Rows are points. Examples show where two turns around zero, p and q, send a point. Write where each new point lands after one turn and then the other. Backwards means that the second turn is done in reverse. Each puzzle has new turns, and all numbers are rounded.
(in the rows, 128 means zero)

Turn p:
[163  95] => [170 151]
[ 93 161] => [ 86 105]
[158 123] => [142 155]
[ 98 132] => [115 101]
Turn q:
[ 74 140] => [ 74 117]
[150 111] => [155 122]
[160 133] => [155 146]
Where do these land?
q, then p: [145 145] => [109 143]
p, then q: [ 96 158] => [102  93]
q, then p: [143  81] => [173 148]

Turn p:
[119  71 130] => [ 73 112 137]
[107 198 131] => [180 172 102]
[135 116 107] => [123 105 119]
[144  94 142] => [104 113 156]
[135 161 130] => [160 138 126]
Turn q:
[151 147 106] => [131 112  95]
[150 132 162] => [167 138 132]
[102 119 157] => [128 156 157]
[ 98  98 172] => [134 155 182]
[100 141  95] => [ 86 132 113]
[167 131  76] => [122  76  90]
Where do these land?
p, then q: [167 182  87] => [165  60 120]
q, then p backwards: [105 117 119] => [124 105 142]
p, then q backwards: [ 99 129 162] => [ 90 143 146]
p, then q: [104  98 146] => [104 162 132]
q, then p: [164 114 126] => [113  99 148]

Turn p:
[104  87 113 110 127 137] => [113 126  78 119 124 136]
[119 149 120 136 110  98] => [143 143 132 160 130 108]
[134 139 126 135 147 120] => [132 141 143 129 139 139]
[148 154 117 126 116 211] => [118 113 158  94  54 145]
[114  82 172 143 140 104] => [100 115 110 113 184 105]
[158 147 106 133 115  99] => [146 123 147 172 129 140]
[122 133 164  93 134 118] => [162 116 121 101 148 111]
[124 132 106 147 135 138] => [111 147 134 135 115 140]
Turn q:
[163 112 116 109 120 121] => [149 127 119  89 123 122]
[123 145 155 144 105  98] => [110 117 157 136 116  93]
[162 154 110  83 130 145] => [141 117 143  82 123 171]
[138 117 136 103 144 143] => [144 111 119 117 148 143]
[133 134 107 147 149  91] => [ 95 158 124 110 137 112]
[116 115 150 139  94 145] => [152 113 132 159 108 113]
[130 117 155 190 147 151] => [149 162 143 174 163 106]
[ 80 130 122 132 123 167] => [127 124 114 178 114 160]
[107 129 100 105 140  91] => [ 84 123 101 106 120 132]
Where do these land?
q, then p: [138 149 153 123 156 137] => [120 130 134  90 149 136]
q, then p: [140 122  90 120 123 118] => [156 127 118 135  98 129]
p, then q: [144 153 150 120 115 132] => [143 111 132 114 137  99]
p, then q: [107 149  88 130 103 141] => [128 143 157 134  82 117]
p, then q backwards: [127  31 142 118 139 141] => [ 91 106 117  63 179  93]
q, then p backwards: [125 122 155 140 107 127] => [135 144 138 131  99 117]
q, then p: [122 146  90 158 128 122] => [146 151 146 129 101  99]
p, then q: [121 151 156 114 153 106] => [125 121 145  94 162 133]
